Rows are points. Each copy is the shape, with its points in the same order, turned, moved and blurred by noise. Some copies are also mirrored. Which?
(in the rows, 128 means zero)

Shape, 7 rows:
[[ 78 205]
 [184  78]
 [109 106]
 [146 118]
 [ 88 115]
 [106 124]
 [153  87]]
Copy 1, 7 rows:
[[ 41 141]
 [205 134]
 [139 180]
 [158 145]
 [114 190]
 [129 163]
 [185 156]]
Copy 1 is: mirrored
Copy 2:
[[166  42]
 [ 99 196]
 [ 91 116]
 [116 146]
 [ 85  96]
 [103 107]
 [ 94 163]]
Copy 2 is: mirrored
Copy 3 (7 x 2):
[[  7 143]
 [167  82]
 [115 139]
 [121 104]
 [104 155]
 [ 91 137]
 [147 111]]
Copy 3 is: mirrored

Shape (6 x 3):
[[198  95 143]
 [ 63 105 123]
 [182 107 155]
 [ 71 151 106]
 [197  89  98]
 [ 84 149 110]]
Copy 1 (6 x 3):
[[ 58 156 161]
 [169  84 126]
 [ 81 155 168]
 [185 126 102]
 [ 47 146 117]
 [175 129 107]]
Copy 1 is: mirrored
Copy 2:
[[ 72  75 195]
 [ 85 161  91]
 [ 80  93 195]
 [131 150  89]
 [ 88  40 165]
 [135 141 100]]
Copy 2 is: only turned
Copy 3:
[[168 190  96]
 [154  84 196]
 [152 180 109]
 [115  67 164]
 [188 146  75]
 [124  77 150]]
Copy 3 is: only turned

Shape, 7 rows:
[[156 155  92  73]
 [225 129 113  43]
 [149 138 229 110]
 [111 152 168 137]
 [ 73 107 159 133]
 [119 132 153 191]
 [ 83 156 127 141]]
Copy 1 (7 x 4):
[[112 170  89  76]
 [163 219 116  57]
 [136 118 217  77]
 [100 100 163 117]
 [127  56 132 118]
 [109  98 160 173]
 [ 76  82 119 127]]
Copy 1 is: only turned
Copy 2:
[[108 145  58  73]
 [158 199  52  43]
 [117 217 146 160]
 [ 95 139 130 150]
 [ 82 112 170 118]
 [136 103 149 163]
 [ 79  98 116 138]]
Copy 2 is: only turned
Copy 3, 7 rows:
[[134 119 187 108]
 [166 145 185  36]
 [ 59 176  87  72]
 [ 77 146 105 140]
 [ 72  92  79 142]
 [113 153  68 169]
 [ 85 115 121 174]]
Copy 3 is: mirrored

Shape, 14 rows:
[[150 137 176 121  73 140 119  99]
 [142 134 207 155 110 137  93 102]
 [156  87  84 145 204 124 193 175]
 [124  57  82  55 242  77 154 136]
 [ 98 147 169  65 121 172 133  66]
 [ 52 101 114  87 162 161 112 182]
 [177 127 127  93 186 136 116 135]
 [ 82 161 140  68  91 126  73  90]
 [ 85 191 161  94 166 141  71  80]
 [172 160 126 135  99 175 102  88]
 [ 56 209 144  84 112  98 114  67]
 [181  98 118  98 208 148 190 194]
 [104 173 133  67 105 113  76 103]
 [156 121 130  67 198 101 170 192]]
Copy 1, 14 rows:
[[119  89 134 109 104  98 108  88]
 [147  59 141 148 109 129  87  88]
 [ 98 148 142 181 170 173 218 186]
 [ 54 142  65 182 232 160 145 217]
 [ 94 121  84  88 136 162  71  83]
 [113 135  93 109 113 189 103 221]
 [134 102 107 136 197 139 148 143]
 [132 134  85 104 113 101  30 127]
 [168 129  86 130 151 165  37 108]
 [168 122 102 106 121 112 144  72]
 [124 188 118 129 126 128  16  97]
 [ 96 114 145 128 208 175 207 189]
 [138 140  96 106 142  94  44 129]
 [ 90 123 155 120 221 152 153 201]]
Copy 1 is: only turned
Copy 2, 14 rows:
[[173 180 105  89 166 150 127  90]
 [202 168 145 102 149 134 138  69]
 [165  49 128 132  75 141 138 203]
 [111  61 131 132 110  31 139 242]
 [135 188 143 104 207 123 131 149]
 [114  89 200 146 173 140  90 154]
 [177 109 116 174 138  95 130 177]
 [ 91 170 144 145 207 113 101  97]
 [127 192 172 165 179  92 142  97]
 [183 159  87 166 185 161 153  97]
 [ 67 216 142 134 154 110 143  85]
 [182  75 118 145 104 126 108 228]
 [100 171 104 148 194  94  98  90]
 [161 110 121 159 105  87  77 225]]
Copy 2 is: only turned

Shape:
[[188  65 111 182  99 179 138 143 105]
 [ 88 150 133 107 107 118  75 145 120]
 [162 102 108 158  94 149 136 138 132]
 [107 134 146  69 100  96 145 135 172]
 [ 54 180  84 208 133 148 188 124 112]
 [123 122 142 115 146 113  92 164 180]
 [165  42  76 155 110 173 111 141 112]
 [173  94 129 162 109 147 138 142 112]
 [ 78 171 113 207 136 130 161 152  84]
 [ 64 152 123 166 166 123 175 104  97]
 [114 107 165 130 100  82  97 126 151]
 [148  77 160 157 104 196 159 148 115]
 [ 87 179 127 134 130 122  89  92 160]
 [168 133 121  86 129 117  91 128 141]]
Copy 1, 14 rows:
[[125 144 208 160 132 136 134  73 144]
 [108 103  96 120 127 120 100 178 106]
 [131 152 167 140 118 136 145 103 146]
 [102 167  81  80 129 123 157 165 101]
 [136 129  44 233  97  69 121  68 132]
 [104 141 117 147 173 125 142 201 142]
 [ 90 103 207 156 117 150 155  93 150]
 [130 141 180 152 136 130 133 109 125]
 [140 134  93 220 125  69  97  97 104]
 [109 127  71 190 143  45 137  91  88]
 [129 146 131 111 126  81 137 190 108]
 [ 86 183 187 145 133 108 107  90 144]
 [140 111  61 125 140  84 116 152 152]
 [136 124 128  96 164 164 145 137 110]]
Copy 1 is: only turned
Copy 2:
[[158  90 109 114 169 208  95 166 102]
 [ 95 201 117 129 138 109 128 118 124]
 [138 111 105 138 139 179  94 139 109]
 [ 80 139 135 182  89 113 124 123 162]
 [122 109  91 197 211  94 101  65  48]
 [104 151 135 117 117  99  70 128 159]
 [125  84  92  71 153 193 111 157 102]
 [149 112 125 133 151 173  98 161 108]
 [136 140 104 182 213  93  94 114  50]
 [110 111 152 178 190  79 127  94  63]
 [ 76 171 160 146 115 140  84 143 121]
 [140  97 133 145 199 189 110 153 147]
 [107 178 146 142 126 104 102  54 104]
 [142 153 136 111  81 126 123 134 136]]
Copy 2 is: only turned
Copy 3, 14 rows:
[[130 140 152  59 104 217 129  87 145]
 [124 105 128 156  95 103 115 160 111]
 [129 142 124 109 107 183 123  98 146]
 [152 130  67 153  88  91 153 147 160]
 [ 94 123  95 167 149 165 180  70  27]
 [143  83 114 147 130 129 136 166 165]
 [111 112 127  47 102 201  93 101 139]
 [149 139 147  90 105 180 136  94 142]
 [133 113 138 159 127 161 168  82  34]
 [120 101 112 131 137 110 192  79  55]
 [143  85 129 157  73 115 140 120 170]
 [124 145 138  70  80 196 181 127 133]
 [ 83 112 129 179 134  90 139 129 125]
 [145 137 131 115 130 101 100 147 170]]
Copy 3 is: only turned
Copy 4:
[[139  13 119 202 148 165 153 106 110]
 [137 141 146 139 112 115 106 167 114]
 [145  73 115 183 130 154 147 100 110]
 [178 165 127 117 143  97 146  99 125]
 [ 18 119 117 152  94 123 145  82  46]
 [131 151 150 161 157 130 142 134 170]
 [136   7 119 170 118 155 142 116 152]
 [146  61 131 183 154 157 157 115 104]
 [ 45 111 149 173 107 129 158 125  41]
 [ 47 116 144 103 141 126 150 108  57]
 [166 139 187 140 143 145 123 112 123]
 [137  41 124 193 180 112 129  98  96]
 [101 172 126 119 126 157  91 129 115]
 [170 127 109 132 144 158 149 158 143]]
Copy 4 is: mirrored

Shape, 16 rows:
[[155 102 140 139  41  92 143 108 196 161 118 112]
 [154 130 168 181 114 112  68 165 126 140 187  51]
 [158 124 125 104  62  75 155  85 115 109 181 119]
 [ 86 161 122  85  46 154  75 136 131 142 150 144]
 [149 114 157 115 109 122 132 167  95  81 189 151]
 [121 156  99 193 127 152 184 138  82 129 114 113]
 [119 100 105 111 120 110 140 151 136  73 183 133]
 [146 161 124 104 102 178 138 115 110  95 177 102]
 [122 111 139 115 142  66 146 126 100 147 190 173]
 [116 153  57 183 102 104 136  88  76 144 129 163]
 [ 96  59  47 110 132  86 161 102 129 189 106 159]
 [ 80  88 109 137 149 156  84  72 189  92 162 145]
 [117 107  93  84 155 110  87 186 106  83 112  69]
 [137 165 102  75 128  64 106  68 207  89 150  85]
 [ 59  75 103  75 128 139 147 179 173  98 166  72]
 [141 100 108 116  86 183 105 193 170 128 206 169]]
Copy 1, 16 rows:
[[139 163  97  90 128  85  96 167 187 148  54  77]
 [136 108  60 147 222  61 155 126 150 107 135  75]
 [151 175  81 116 123 158 113 103 187 160 134  54]
 [123 149  48  42 160 163 108 123 119 102 105 143]
 [139 129  49 148 104 148 143 128 133  97 170  84]
 [ 75 119 139 186 170 167  95 161 114 136 123 107]
 [128 125 100 121  97 153 166 103 146  93 132  75]
 [133 119  82 114 167 190 142 143 174 118 155 117]
 [116 182  95 139  89 108 137  96 118 147 172  98]
 [ 66 184 132 164 157 166  73  82 131 133 106 116]
 [ 76 140 168 108  63 104  90  71 134 171  91 138]
 [ 80 147 146  64 120 111 140 109 190  36 143 121]
 [183  51 128 123 142 130 141  68 115  92 124 114]
 [205 191 165  71 154 137 162  95 201 101 108  99]
 [122  58 131  49 104 133 197 120 122 108 114  80]
 [ 87 121  27 109  98 135 181 146 152  84  93 148]]
Copy 1 is: only turned
Copy 2, 16 rows:
[[ 62  96  91 156  89 187 160 108 203 126  65 175]
 [110 138 106  69 142 176 118 111 184 186 165 142]
 [ 52 149 129 151  90 117 155  71 159 102 108 150]
 [127  89 109 142 130 173  79  65  96  92 106 173]
 [140 161 138 111 129 128 177 102 127 102 154 181]
 [139 145 155 164 173 147 156 121 164 102  92  61]
 [ 81 167 147 126 140 133 159 137 119  85 135 167]
 [ 91 131 130 123 177 122 145  68 110 124 110 133]
 [113 148 103 146  72 107 160 142 131  95 165 130]
 [120 108 179 193 120 126 113 110 170  76 129  65]
 [ 75  90 113 152  63 134 140 183 150  19  84  74]
 [ 62  62 177 121 130 141 133 195  91 120 114 163]
 [119 172 133  34 154 125  93 148 157  67  84 140]
 [  7 124 121 140 130  79  73 143 147 132  84 185]
 [ 61 181 106  86 151 182 139 172  80  76  72 158]
 [ 93  92 102 115 183 206 171 116 112  61 162 196]]
Copy 2 is: only turned
Copy 3:
[[ 77 175 147 182 139 146  89 219 193 154 108 116]
 [ 89 106  95  70  64 149 133 196 190 108 148 157]
 [ 96 184 135 189  94 138 140 125 187 146 120 146]
 [ 39 171 173 144 150 106 121 145 133  77 180 142]
 [143 160 116 136 111 117 154 139 126  98 114 202]
 [119 132 143  90 117 117 143 136  97 160  65  90]
 [117 197  82 159 120 145 163 154 110 113 133 159]
 [127 189 149  88 115 102 144 121 154 122 150 126]
 [108 114 123 180 143 172 154 117 126 144 123 187]
 [ 85 126 170 166  91 154 136 115  79 139  95  81]
 [ 80 114 118 241 168 155 155 162  80 182 134  78]
 [134 167  87 156 164 199 116 144 123  67 183  81]
 [ 88 144  24 136 113  72 126 161  87 123 167 136]
 [ 75 212  64 165 121 167  59 116 175 169 185 121]
 [ 86 202  43 133 180 117 191 186 127 126 165 128]
 [132 188 170 135 135 146 157 221  99  85 186 183]]
Copy 3 is: mirrored

Shape (18 x 12):
[[169 144  62 152  94 150 210 109 160 101 109 191]
 [156  79 148 126 140  90 222  76 124 179 109 128]
 [113 100 118  94  79 128 123  56 141 121 125 177]
 [ 88  86 117 134 176 134 102 113 153 136  77  82]
 [177 137 149 169  77 132 189  53 126 140 124 134]
 [ 88 171 130 127 142  73 149  80 104 131 175 151]
 [103 161 149 133 126  96 127 124  89 133 118 190]
 [ 94 142 126  92 129 134 172 106  85 170  85 107]
 [124  81 118  99 181 122 211 175 143 130 166 170]
 [179 162  74 178 113 110 121 164  65  96 180 100]
 [172 147 166 182 150  91 129 135 162 157 193 190]
 [183 170 151 162 109 192 112 170 144 175 125 156]
 [148 192 156  80 174  79 162  65 144  66 101 187]
 [127 164 133 157 170 115 133  61 178  56 137 165]
 [ 62 171 130 161  79  63 210 125  65 113 185 113]
 [160 162 165  89  97  77 173 122 166 127  83 107]
 [ 74  89 112 161 101 174 214 150  71  58 101  92]
 [ 98 178 161  80 126 144 194 122 144 180 101 109]]
Copy 1, 18 rows:
[[151 178  84 135  67 142 231 119 169 148 169 169]
 [156 184 150 169 154 117 207  96  72 197 109 170]
 [154  80 164 155  97 146 187 108 110 132 170 133]
 [120 116  85 169 165 169  94 133  83 139 103 136]
 [155 203 175 161 101 131 174 120 113 181 191 159]
 [125 107 192 121 108 137 151 141 117 146 125 236]
 [171 122 177 127 147 138 155 150 158 106 125 197]
 [130 174 167 123 146 176 155  96  88 106  98 158]
 [116 134  94 118 151  68 199  81 156 162  67 182]
 [114 179 142  68  73  96 126 222 156 156 119 154]
 [203 133 142 144 109  53 118 133 174 191 129 219]
 [203 196 125 127 103  99  85 104 185 113 142 137]
 [175  95 157  90 149 218 185 106 172 201 153 209]
 [131  90 111 134 127 171 140 133 162 199 190 209]
 [ 53 170 228 143  99 124 177 177 153 131 104 232]
 [172 163 178 158 103 203 158 106 156 199  83 147]
 [ 16 198 124 150 165 150 193 151 155 103 132 126]
 [137 183 175 139 119 174 136  42 126 126  88 180]]
Copy 1 is: mirrored
Copy 2 (18 x 12):
[[120 104 113 129  92 153 246 159  91  64 210 155]
 [152 153 124 164 161 110 242  91 105 171 142 117]
 [173 140 194 102  81 137 196 105 102  79 147 109]
 [ 60 135 165  96 107 152 160  96 124 171  84 129]
 [183  93 135 178 167 166 213 118 109  93 159 125]
 [167 182 125  77 175 139 175 120 117  69 106 160]
 [155 149  85 107 112 127 170  95 131  44  98 155]
 [126 177  98 116 126 173 174  57 124 126 139 109]
 [ 75 183 122 122 141  44 205 116 127 110 172 157]
 [ 98 149  95 180 154 161 100 180  47  60 138 170]
 [159  94 113 142 164  75 162 156 150  70 111 219]
 [108  66  94 177 112 138 122 110 169  83 182 179]
 [169 101  70  18 147 108 208 137 108  80 132  92]
 [127  82 141  55 160 140 206 170 110  64 119 140]
 [153 249 102 162 182 183 190 149 122  35 113 129]
 [172 131  83 114 122 133 175 162 167 137 145  73]
 [ 27 190 136 175 136 183 214 114 104  47 140  69]
 [138 162  90 111 154 159 174  82 189 131 180 109]]
Copy 2 is: mirrored
Copy 3:
[[195 125 104  74  72 116 165  37 156 140 197 130]
 [ 83 135 174 116  64 158 185  75 163 205 143 117]
 [122 184 109  65  47 134 141  79 114 127 104 157]
 [ 84 114 134 151  97 143 122 132 183 110 110 185]
 [175 200 161  84  84 175 174  76 162 174 136 108]
 [ 87 182 131 107 124 149 166 101  72 103 153  98]
 [121 136 133  91 142 149 131 100  65 143 123 129]
 [ 94 129 122  70 120 148 177 155 142 166 129 160]
 [105  84 125 164  78  72 171  81 107 171 183 130]
 [171 123 101 116 140 105 136 144 151  93 128  20]
 [136 174 150 162 144 108  86  34 110 159 160  80]
 [185 165 112 113 172  92  77 107 163 197 150 132]
 [134 140 231  58  89 121 138  78  71  96 185 148]
 [157 172 180 123 102 124 139  64 107  58 165 150]
 [120 159  92 133 112 188 216 142  58 135 161  53]
 [122 143 173  87  58 167 105 152 132 161 194 131]
 [194  90  86 151  75 148 233 159 133 135 110 145]
 [ 99 163 137  98 117 145 155 163 131 191 202 182]]
Copy 3 is: mirrored
Copy 4:
[[149 125 112 134  53  69 145  86 168 128 106 227]
 [149 177  92  98 112 113 108  51  53 171 109 171]
 [115 125 175 150 126 102  83  82 145 156  84 139]
 [ 96 143 132 137 176 198 153 131 120 181 127 164]
 [192 179 126 176 100  78 129  66  93 127  93 157]
 [106 151 124 138 127  65 122 113 122 149 177  97]
 [108  98 159 137 124  66 152 113  98 133 149 122]
 [124 133  90 128 164  88 157 134  96 189  99 146]
 [148  93  85  43  73 138 116  97 128 165 151 142]
 [179 108  61 170 122 103 138 162 150  48 170 139]
 [168 162 176  86  72 112 127 111  95  77 193 124]
 [209 124 179 112 107 111 188 175 107 100 112 172]
 [116 127 159  98 166  39 167  20 150 143 173 160]
 [141 155 173 142 131 107 162  52 188 137 189 163]
 [113 139  48 180  76  57 161 111 116 134 136  48]
 [118 159 114  83 161  96 191  51 107 107  76 139]
 [163  73  34 193  92 150 181 102 152 196  96 131]
 [137 165 116  77 147  80 200 123 107 186  79 128]]
Copy 4 is: mirrored

Shape, 16 rows:
[[ 97 112 164  89 121 152 161  83 101  62 121 142]
 [121 160  70  91 158 136 182 105  98 108 112 162]
 [111 164 165 124 117 107  97 169 156 126 213 167]
 [ 85  93 117  36 171 134 160  76  94  91  90 106]
 [185 189 198 118 124  86 177 176 116 195 103  65]
 [134 113 114 123 198 143 160  64 129  94  75 123]
 [136  97 101 132 123 144 177 149 135 157 130  51]
 [ 71 117 125 122 153 179 141  78 112  60  53 115]
 [104 148 111 152 124   7  93 122 102 126 198 170]
 [195 116 155  88 153  99 145 118 172 165 142 104]
 [ 88  98 144 100 130 188 111  77  70 144  80 159]
 [103 154 117 108 150 205 132  43  56  92 122  97]
 [144 122 104  81  92 169 139  57 104  78  57 110]
 [110 167 144  98 125 102 123 126 199 191 146  51]
 [166 143 137  84 158 120  98 177 129 127 112  78]
 [129 184  98 120 132  16 130 166 151 148 167 206]]
Copy 1, 16 rows:
[[106 119 146 169 101 110 157 114 104 152 100  47]
 [132 112 139 129 137 172 141 117 155 209 103 105]
 [ 61 106  74  69  80 127 118 119 105 124 197 115]
 [168 125 139 171 135 183 180 116 103 137  73  48]
 [ 89 118 212  99 115 193  47 108 163  46 155 131]
 [126 148 132 136 134 149 144 155 158 143  27  88]
 [162 158 167 107 119 145  81 104  87 111  93 162]
 [117 150 132 193 109 123 188  99 138 145  36  99]
 [ 66 164  83 105  65 203 129 200 102 166 208 126]
 [135 100 135  84 136 154  74 174 124  75 116 100]
 [ 82 141 125 197 194 129 171 108  99 134  93  96]
 [ 97 151 103 205 139 154 104  73 116 176  52  68]
 [148 107 143 232 132 120 126 136 139 149  71 101]
 [111  80 111  99  85 195  82 117  86  53 105 164]
 [156 139 107 120 122 160 102 105 166  66 144 116]
 [ 87  99 110  62  89 199 143 188 153 168 215 149]]
Copy 1 is: mirrored
Copy 2, 16 rows:
[[137 170 115 142 193 187 131 114 158 138 168 179]
 [127 162 170 142 147 129 120 122 179 199 106 181]
 [162 133 152 106  88 181 101 171  70 113 152 127]
 [123 186  92 125 197 146 120 157 227 183 160 165]
 [215 119 141 131 105  17  91 111 148 105 195 114]
 [131 144 114 173 202 122 143 113 176 202 111 120]
 [106  58  98 119 154  75  86 122 157 148 162 150]
 [153 141  94 162 243 170  94 113 183 160 108 170]
 [148 149 119 127  45 174 171 194 124 112  83 154]
 [139 130 123  97 137  69 157 128 131 167 188  89]
 [ 95 174 150 103 219 156  98  97 195  99 115 135]
 [139 133 126 132 178 193  87  57 225 168 122 147]
 [154 145  93  89 223 129 134  64 185 179 126 187]
 [198  68 134  75 135  96 108 187 155 139 166  99]
 [166 152  85  91 128  84  60 135 130 166 141 107]
 [166 169 178 122  61 109 160 216  89 146  92 157]]
Copy 2 is: mirrored
Copy 3:
[[135 146 177 135  92 160 150 175 127 106  93 146]
 [169 119 127  95 100 128 173 136 186 175  76 111]
 [ 55 131 112 117 130  39 174 126 114  87 147  95]
 [186  98 155 114  61 177 144 182 179 104 115 160]
 [138 120 137 140 155  72  59  25 187  63 112 101]
 [198 121 138 132  63 133 104 157 133 163 101 107]
 [152  89 143 115 146 131  81  96 154 166 173 158]
 [182 166 133 101  49 193 110 180 122 136 123 145]
 [155  98 107  90 174  65 223 130 106  68 157  49]
 [155  88 135 188 117  60 100 109 146 106 131 131]
 [143 140  84 173 101 223 150 152 135 116 113 137]
 [127 146 147 129 101 210 107 200 187 150 109  86]
 [205 180 140 155 121 165 117 178 177 145 101 160]
 [135 121 122 146  96  68  96  85 182  93 225 115]
 [143 106  85 119 126  74  76 144 179  80 112 144]
 [150 115  90  93 139  13 226  84 140 112 118  81]]
Copy 3 is: only turned
Copy 4, 16 rows:
[[111  75 123  76 125 193 132 160  63 112  72  97]
 [ 98  68 150 112 184 144  69 167  81 163 111 119]
 [158 181 168 153 131 150 166 118  89  85 157 137]
 [ 94  85  92  35 142 145  56 163  80 117  93  83]
 [137  62  97 209  79  60 104  81 123  97 119  93]
 [102  63 129  58 154  83 123 161  96 167  82 114]
 [111  71 111 124 131  83 117 180 176  80 140  95]
 [ 40  67 104  50 148 155 120 166  92 126  56 144]
 [210 188 164 126  98 165 116 135 124 177 146 169]
 [174  84 127 107 145  78 129  83 135 105 133  68]
 [ 56  95  62  87 153 182 147 148  90 161 113  83]
 [ 99  40  51  82 180 156 129 183  64 134 112 154]
 [ 88  31  90  74 184 185  99 135 135 120  66 120]
 [131 100 111 107 109  80 105  87 150  59 191 137]
 [130 133  94 145 158  77 106 106 140  86  82 104]
 [171 181 208 165 129 134  78  93 125 173 151 139]]
Copy 4 is: mirrored

Shape (17 x 12):
[[147 130 101  83 147 138 108 123 115 149 138 119]
 [109 134 112 120 160 103 115 117 125 155 115 134]
 [142 126 144 113 156 115 164  99 121 131 130 105]
 [152 138 105 144 164 119 129 153 146 144 176 113]
 [160 105 211  93 114 104 102 232 149 147 135 182]
 [131   7 104 144  56 133 187 160 119 150 116 114]
 [129 134 154 111 135 134 190 108 129 135 118 133]
 [149 107 106 105 114 112 109 125 149 115 123 156]
 [129 147 114 123 132 132 118 147 142 130 108 103]
 [160 142 129 143 123 131 142 102 128 134 137 114]
 [138 138 117 184 159 113 101 155  72 138 191 118]
 [122 132 107  96  90 116 100 101 134 126 127 124]
 [107 119 182 109 162 142 153 123 158  98 126 110]
 [148 146 117 103 156 144 119 117 120 117 117 155]
 [151 115 109 118 162 144 106 109 131 152 115 130]
 [126 114 129 106  43 143 110 101 161 154 133 156]
 [159 139 122 109 145 123 101 101 148 132 112 111]]
Copy 1 (17 x 12):
[[144 131 133 146 128 114 107 129 176 142 136 111]
 [139 150  96 139 155 111 113  88 148 137 134 123]
 [116 144 154 154 135 115 114  92 106 145 122 107]
 [147 163 149  85 149  94 143 120 146 145 133  97]
 [101 153 131 118 222 140 149 212 145 120  56 169]
 [168 205 174 121  85 180  96 116 120  55  51 157]
 [127 148 146 175 135 120 137 111  83 123 125 121]
 [128 121 124 111 131 114  99 130 144 104 126 157]
 [162 137 121 124 130 112 134 115 138 162 117 148]
 [130 154 143 119 117 124 114 121 104 152 149 123]
 [116 183  98  63 128 133 142 124 148 166 118  59]
 [119 130 120 134 102 131 115 111 161 131 148 169]
 [127 100 156 148 164 139 161  90  97 140 102 129]
 [139 107 107 141 136 106 112 136 127 134 137 111]
 [160 127 125 129 150 129  88 117 144 140 143 112]
 [129 151 133 133 112 170 122 146 140  96 171 199]
 [139 117 136 127 143 112  94 113 138 166 147 142]]
Copy 1 is: only turned
Copy 2:
[[162 107 165 107 106 143 175 141 133 139 142 106]
 [121 123 134 120 105 146 146 120 132 170 127  98]
 [153 122 139  84 141  92 136 127 132 156 123 122]
 [170 122 130 133 123 122 157 100  88 116 117  80]
 [171 112 147 220  61  90 143 105 189  97  74 149]
 [205 148 109 135 149 188  77 204 122 109  70 178]
 [136 139 119  89 127  85 146 151 145 145 104 138]
 [142 128 155 140  81 134 119 151 118 116 145 125]
 [130  97 137 113 109 133 132 139 140 120 111  78]
 [156 146 134  99 136 105 137 142 133 116 143  94]
 [162 141 137 134 164 162 162  50 122  99 136  88]
 [120 117 167 132 120 142 136 174 131 132 163 113]
 [133  74 102 107 126  68 119 126 138 138 124 142]
 [132 123 144  92  84 123 157 121 139 121 147 120]
 [170 121 126  99  87 139 150 128 134 145 152 101]
 [127 144 128 165 116 131 139 218 145 106 164 126]
 [151 110 149 106  98 110 130 137 140 142 158  82]]
Copy 2 is: mirrored
